Each row of a before or after table is a point. One or more steps were done to the points. Then noise was added and the rows were shuffled. The steps act on columns, c1 being the first. Write out the steps. A step turns or swaps two columns, mirrors them in a line or flattens them onto one, adds a multiple of one to another, or multiplies or shifts one. Angles are multiples of 10 degrees, from the lower column toward the higher: turns from -170 to 170, lines from 10 to 170 but not 90. Use the fewest steps. Two steps may share a column if one is a turn and the other turns, adds or multiplies; they go together, in the order done. Otherwise the lowest column goes first.

Before (14 x 3):
[[  5  -4 -11]
 [-10 -10 -11]
 [-11 -23   4]
 [  1   1  11]
 [-14   6  63]
 [  6   5  -5]
 [  7 -11  12]
 [-12   4  -5]
 [-86  -1  -8]
 [-30  -9  -3]
 [ -7   3 -12]
 [  3   0  16]
 [-20 -20  -4]
 [  3   2  -5]]
After (14 x 3):
[[ -6  -4  11]
 [  6   7  13]
 [  0  -2 -11]
 [  1 -12   5]
 [  9  13   4]
 [ 42 119   8]
 [-13  -1 -12]
 [ 12  15 -63]
 [ -4  22  10]
 [  0  -5   4]
 [ -7  44   4]
 [  7  49   3]
 [-14  34  -4]
 [ -1  -4 -16]]
Steps: turn c1 and c2 by -120 degrees; multiply c2 by 1.6; multiply c3 by -1

Before (11 x 6):
[[  17   22  -25    6  -42    2]
 [  -9   14  -30   10    7  -52]
 [  -3   22  -13   63  -26    2]
 [   5   14  -25    6    7    1]
 [ -24   24   41   15   -5    9]
 [  -3   22  -34   10   80   -9]
 [ -71   24    9    8  -18  -58]
 [   5   -5   29   42   31  -30]
 [ -48   16  -18   18   12  -40]
 [  16 -121   14   38   42   -7]
 [   3   22  -34    8  -16  -26]]
After (11 x 6):
[[-10 -11 -81   5  44 -19]
 [-18 -38  51   4 -11  -2]
 [ -4   5  -7  30  36  14]
 [-22  -7 -45   9  13 -22]
 [-26  11  -1   4 -22 -37]
 [-23 -10   3  44  -9 -26]
 [  3 -79 -33  15  44 -46]
 [-16  -1 -30   4   2   7]
 [-18 -10 -85   5  46  65]
 [104  48 -16  27  28  34]
 [ 10 -50 -57  19  45  -4]]
Steps: turn c1 and c2 by 110 degrees; turn c5 and c6 by 60 degrees; add -1 times c5 to c3; multiply c4 by 0.7

Before (10 x 11):
[[ 25 -11  -1  39  21   5 -27  -3   3  10 -26]
 [-29  14  11  -1  15 -32  -5  27   5  51   7]
 [ -4   4  20  49  -5   5 -18  23 -25   1  12]
 [ -7 -18  -1  34  11  10  24   6  -9   0  15]
 [ 75  -9  20   9  15  12 -26 -17   1  22  20]
 [-15 -15   2  -7   9 -21 -12 -36  10  -2  -8]
 [-35 -21  16 -10  17  -5   1  -4  -3  11 -16]
 [ -7   9  16  -6   2  23   6 -39  -2  12  18]
 [-31 -25   6  15   8  14   1  -3  13  11  19]
 [ -9  -1  16  -2 -35  13   5 -22  -6  17  10]]
After (10 x 11):
[[121 -16 -21  13  13   3 -24 -25 -12 -18   5]
 [ 41 -14 -20  43  -8   3 -20  21  -5  -5  16]
 [-12 -16 -10  29  -5  -7  29 -10 -12   6 -13]
 [ -5   4  -2  52  20 -23 -10   1  -9  -3 -26]
 [-56 -24 -22 -10   9  -3  -1  11   4  -4  10]
 [-14  -7  28  -3  27  -4   5 -19 -14 -15  14]
 [-50 -27 -10  15   2  15   2 -19 -11  -2  -7]
 [-23 -13  -9  -5  -1   5 -13 -11  22   8  36]
 [-46  -5 -18   1   5  -1  -5   7  32 -52 -27]
 [-12   5  -7  -7  14   1   4 -36 -23 -14  25]]
Steps: multiply c1 by 1.6; mirror c2 and c10 in the line at 170 degrees; turn c3 and c5 by 110 degrees; turn c4 and c7 by 10 degrees; turn c6 and c9 by -80 degrees; mirror c8 and c11 in the line at 150 degrees
